Each point is reached from the start by the listed moves, each made 0, 1 or 2 times, or once backwards (-1), plus a little noise. Say if it took an odd or an even number of moves. Then give how often each move was made.
In the rows, zero is written as 128.

Moves:
(1): [157 129 137 119]
(2): [111 117  77 131]
(3): [120 128 126 109]
Start: [115 155 125 118]
Points:
[103 166 167 124] => even (-1, -1, 0)
[178 169 189  80] => even (2, -1, 1)

Moves:
(1): [135 126 134  85 125 124 137 128 126 132 135]
(2): [135 147 140 142 108 129 121 137 122 124 126]
(3): [148  87 163 133 112 139 131 129 128 117 129]
(4): [129 137 123 120 136 129 174 138 131 166 110]
(5): [118 152 152 107 126 130 143 113 131 106 116]
(6): [175 139 127 133 120 147 156 124 131 123 135]
(7): [ 89 130 144 123 127 146 133 127 138 129 150]
(8): [101  92 101 131 100 153 142 132 141 135 132]
Start: [119  99 119 135 143 140 147 104 109 148 119]
Points:
[ 15 153 132  31  50 197 212  96 136 129 135] => even (2, 2, -1, 0, 2, 0, 1, 2)
[154 168 151 152 148  81 131 133  74 175  65] => even (0, 2, 0, 1, 0, -1, -1, -1)
[118 170 197 129 174 157 147  48 120  55 134] => even (-1, -1, 0, -1, 2, 1, 1, -1)

Moves:
(1): [126 126 131 126 129 125 129 143 140 124 142 130 130 135]
(2): [105 120 138 134 142 120 137 147 140 130 126 112 140 127]
(3): [136 106 128 143 127 124 135 141 112 134 135 150 122 121]
(4): [112 117 124 134 125 145 115 130 128 125 122 117 119 130]
(5): [162 130 101 133 148 127 136 140 113 128 150 126 119 126]
(6): [146 116 147 129 117 129 131 133 114 142 127 126 126 129]
(7): [129 130 124 133 124 121 138 125 132 131 140 118 123 116]
(8): [126 124 139 124 127 116 109 146 109 122 128 130 131 118]
(9): [136 115 114 125 119 128 133 129 133 123 123 137 127 128]
(10): [132 140 121 137 120 128 121 128 135 137 133 127 140 120]
(11): [121 141 145 111 118 144 132 132 138 130 113 134 138 113]
(12): [142 135 114 139 128 118 123 133 134 127 120 129 124 124]
Start: [134 123 127 144 133 146 129 131 130 114 132 117 117 117]
Points:
[162  58 230 125  96 146 128 226  55 135 121 177 117  71] => even (1, 0, 2, 0, 0, 2, 0, 2, 0, -1, 2, 0)
[161  26  50 226 165 106 167 194 106 121 151 117  88  94] => even (-1, 2, 2, 1, 1, 0, 1, 0, 2, 0, -1, 1)
[123 109  91 185 147 128 122 182 132 129 145  70 144  70] => even (-1, 2, 0, 1, 1, 0, 1, 1, 1, 2, 0, 0)
[229 115 144 175 112 135 108 193  73 156 203 146 118 100] => odd (2, -1, 1, 0, 1, 2, 0, 1, -1, 2, 0, 0)
[ 86 119 187 157  84 123  94 184 136 131 106  80 141  49] => odd (0, 1, 0, 1, -1, 1, 2, 2, 0, 1, 1, 1)
[ 66 113 163 178 132 143 123 231 165 121 118  74 126  45] => even (1, 2, 1, 2, 0, 0, 2, 1, -1, 0, 2, 2)
[135 147  79 153 134 142 130 177 156 101 106  92 116  35] => odd (-1, 1, 0, 1, 1, -1, 2, 1, 1, 0, 2, 2)
[194  74  72 142 189 140 151 180 102  89 206 131  89 166] => odd (2, 0, 0, 0, 2, 0, -1, 0, 1, -1, -1, -1)

Moves:
(1): [125 119 144 118 130 138 111 131 131 124 130 122 131 129 140 134 128 132]
(2): [123 133 117 127 135 132 142 129 114 117 130 127 134 134 126 131 132 114]
(3): [123 115 123 121 133 115 137 127 130 136 111 140 125 140 140 136 118 138]
(4): [125 133 141 114 123 119 136 137 123 124 129 133 131 119 134 125 137 134]
(5): [125 132 115 123 131 125 132 134 133 125 134 125 116 125 130 136 124 135]
(6): [121 133 119 133 134 111 138 119 138 138 128 143 139 130 149 136 135 120]
(7): [130 144 123 130 134 138 118 129 139 141 130 117 123 135 133 132 133 130]
(8): [133 127 130 136 145 134 125 134 123 128 117 135 132 106 125 129 132 127]
(9): [133 140 125 132 128 138 112 138 147 133 135 143 119 136 119 128 122 114]
(10): [117 133 122 110 132 110 125 122 126 123 118 117 126 119 117 127 125 147]
(11): [120 112 115 126 114 127 125 125 131 131 131 125 117 104 133 118 149 119]
(12): [131 129 137 133 134 144 132 122 127 120 126 127 129 120 130 131 125 119]
(13): [128 136 119 124 126 120 120 130 127 141 129 128 131 136 120 117 118 121]
(14): [125 135 129 131 126 119 130 126 107 128 127 139 128 128 131 122 124 121]
(15): [124 120 129 122 143 133 110 125 124 146 137 120 113 127 113 137 133 122]
(16): [115 122 135 134 133 123 129 133 131 135 125 132 129 126 136 134 119 121]
(17): [137 136 131 140 145 118 133 136 137 121 125 131 132 128 136 128 130 129]
(18): [121 129 133 129 137 128 130 123 133 136 130 124 134 134 139 116 135 141]
Start: [134 122 133 144 132 123 133 140 130 126 126 131 117 129 127 138 123 137]
Points:
[102 114 155 143 102  90 146 167  40 141 105 173 168 124 159 116  97  82] => odd (1, 1, 0, 1, -1, 0, 0, 1, -1, -1, 0, -1, 2, 2, -1, 2, -1, -1)
[ 73  58 120  91 163 143  84 107 107 157 131  80  88  51 149 173 209 135] => even (2, 1, 0, 0, 0, 1, 1, 1, -1, 1, 2, 0, -1, 0, 2, 0, -1, 0)
[131 126 175 159 167 111 105 137 148 166 140 142 176 140 196 140 136 149] => odd (2, -1, -1, 0, 0, 2, 0, 1, -1, -1, -1, -1, 1, 0, 0, 0, 0, 1)
[123 199  64 159 134  24 194 204 133 117 156 249 138 141 192 112 137  48] => odd (0, 2, 0, 2, 2, 2, -1, 0, 2, -1, 1, -1, 2, 2, -1, 0, 2, 0)
[ 91 188  68  97 175 114 111 130 130 176 161 143  58 165 134 151 160  98] => even (0, 2, 1, 1, 1, 1, 2, -1, 2, 1, 1, 1, 0, 2, 2, -1, 0, 1)
[147  69 182 127 149 157 146 180 111  96  67 135 146 111 182 175 140 171] => even (2, 1, 2, 1, -1, -1, 1, 2, -1, -1, 0, -1, -1, -1, -1, 0, 0, -1)
[ 99 160  76 112 132 159 120 163 206 133 143 114  74  77 159 126 194 163] => even (0, 1, 0, 1, 2, 0, 2, 1, 2, 1, 2, 0, -1, -1, -1, 0, -1, 2)
[116 185 156 161 201  52 117 162 194 151  78 215 147 207 242 185  91 147] => odd (2, 0, 2, 0, -1, 2, 2, 0, 2, 1, -1, -1, -1, 2, -1, 1, 2, 0)
[151 133 163 203 180  83 198 124  65  84 101 173 165  25 166  96 203 121] => even (-1, 0, -1, 1, -1, 1, -1, 2, -1, 0, 1, 1, -1, 2, 0, -1, 2, 1)
[100 127 177 118 204 132  76 161 103 226 113 125 142 162 179 135 116 170] => even (2, 0, 1, 1, 0, 0, 2, 2, -1, -1, -1, -1, 2, 1, 1, 1, -1, 2)

Moves:
(1): [128 129 125 127 118 131 119 127 126 129 135 117 127 137 121 125 137 122
 139 121 140 124 125 119 127 137]
(2): [133 123 132 122 123 120 131 137 136 134 133 134 127 124 129 122 125 119
 125 128 125 128 126 131 125 122]
(3): [128 135 136 129 133 124 130 127 140 122 126 128 134 115 128 129 124 124
 123 126 123 130 138 128 127 131]
(4): [132 116 139 132 133 124 123 123 124 129 129 129 125 134 120 133 121 131
 131 131 128 133 123 127 126 130]
(5): [135 127 136 124 137 129 133 131 135 133 130 134 130 130 123 135 125 134
 123 120 122 123 139 131 126 138]
(6): [121 128 139 118 125 131 128 115 121 125 119 131 127 130 127 118 136 126
 138 126 125 133 124 128 120 119]
(7): [127 128 139 135 133 124 129 128 133 125 133 133 135 134 140 134 130 134
 121 119 127 133 136 120 134 113]
(8): [124 132 132 125 126 143 144 128 122 121 120 113 125 128 138 107 121 115
 120 143 134 129 121 124 125 126]
(9): [132 137 126 126 129 115 131 123 133 133 128 126 130 130 125 136 133 129
 119 131 126 120 124 127 131 128]
(10): [148 124 135 140 131 130 120 114 132 130 137 148 137 132 116 137 125 131
 128 119 128 121 125 138 134 134]
(11): [127 133 127 120 130 132 133 139 122 128 120 127 127 145 121 128 129 119
 142 136 129 128 129 119 135 130]
(12): [132 128 125 135 130 128 123 125 141 140 131 122 131 124 126 119 133 140
 135 127 126 130 131 129 139 129]
(13): [124 139 126 126 135 117 129 128 119 128 143 133 120 139 124 112 117 126
 125 124 129 126 140 130 122 136]
(14): [122 129 128 127 115 135 126 129 118 126 135 118 131 131 118 124 126 130
 128 137 119 126 126 124 127 133]
(15): [127 131 125 122 124 126 124 137 111 117 121 114 133 128 134 113 133 121
 134 133 129 119 127 121 128 124]
(16): [121 129 126 129 137 131 133 137 140 127 128 126 139 128 125 128 137 129
 122 132 136 133 126 138 125 127]
(17): [134 138 129 125 136 127 122 124 140 134 134 121 133 136 140 136 132 127
 120 138 119 138 146 130 127 125]
(18): [119 138 132 126 118 134 131 133 122 124 127 119 127 134 131 125 122 130
 139 138 132 117 122 130 129 128]
(19): [136 134 127 127 143 126 132 132 123 134 135 127 126 123 128 132 130 132
 128 124 127 127 119 129 128 128]
(20): [135 124 136 136 121 128 132 129 118 118 124 128 127 126 129 135 149 128
 130 135 129 133 122 138 139 133]
(21): [126 135 131 129 123 121 127 132 127 129 123 127 133 131 131 127 125 125
 125 122 127 129 125 127 127 139]
(22): [135 124 129 127 129 134 126 125 137 127 130 148 129 134 129 134 131 141
 128 135 134 135 113 119 118 139]
(23): [128 139 130 131 118 133 128 133 119 128 121 117 124 127 121 120 126 128
 126 134 134 130 125 125 126 117]
(24): [128 134 135 120 120 123 139 126 114 128 123 115 140 127 131 124 116 121
 130 135 139 134 135 122 122 127]
Start: [120 135 138 131 132 161 131 134 139 111 127 125 130 121 107 119 133 116
 117 139 120 138 127 139 126 120]
Points:
[117 145  74 112 137 143  81 123 168 162 184 115 107 158  62 116 160 152
 114 153  93 130 128 113 107 149] => odd (1, 0, -1, 0, 0, 0, -1, -1, 2, -1, 0, 1, 1, 2, 0, 0, 1, -1, 0, -1, -1, 1, 0, -1)
[129 175 197 103 113 163 172 122 114 106 110 129 145 149  82  81 112  32
 115 154 103 134  86 145 126 110] => even (0, 2, 1, 0, -1, 2, 0, 2, 1, 2, 2, -1, 0, 1, -1, 0, 0, 0, 1, 0, 2, -1, 0, 0)
[197 150 103 142 197 205 131  86 198 181 167 123 115 134  95 163 132 160
  66 176  84 133 101 128 136 153] => even (0, -1, -1, 0, 1, -1, -1, 2, 2, 1, 0, 1, -1, 1, -1, -1, 2, -1, 2, -1, -1, 1, 0, -1)
[144 148 197 144 106 249 126 101 112  99  85  67 112 188  79 103 146 118
 152 230  97 151 121 122 161 100] => odd (0, -1, 0, 2, 1, 1, 0, 2, 0, 1, 2, 1, -1, 1, 0, -1, 2, 1, -1, 1, -1, 0, 2, -1)
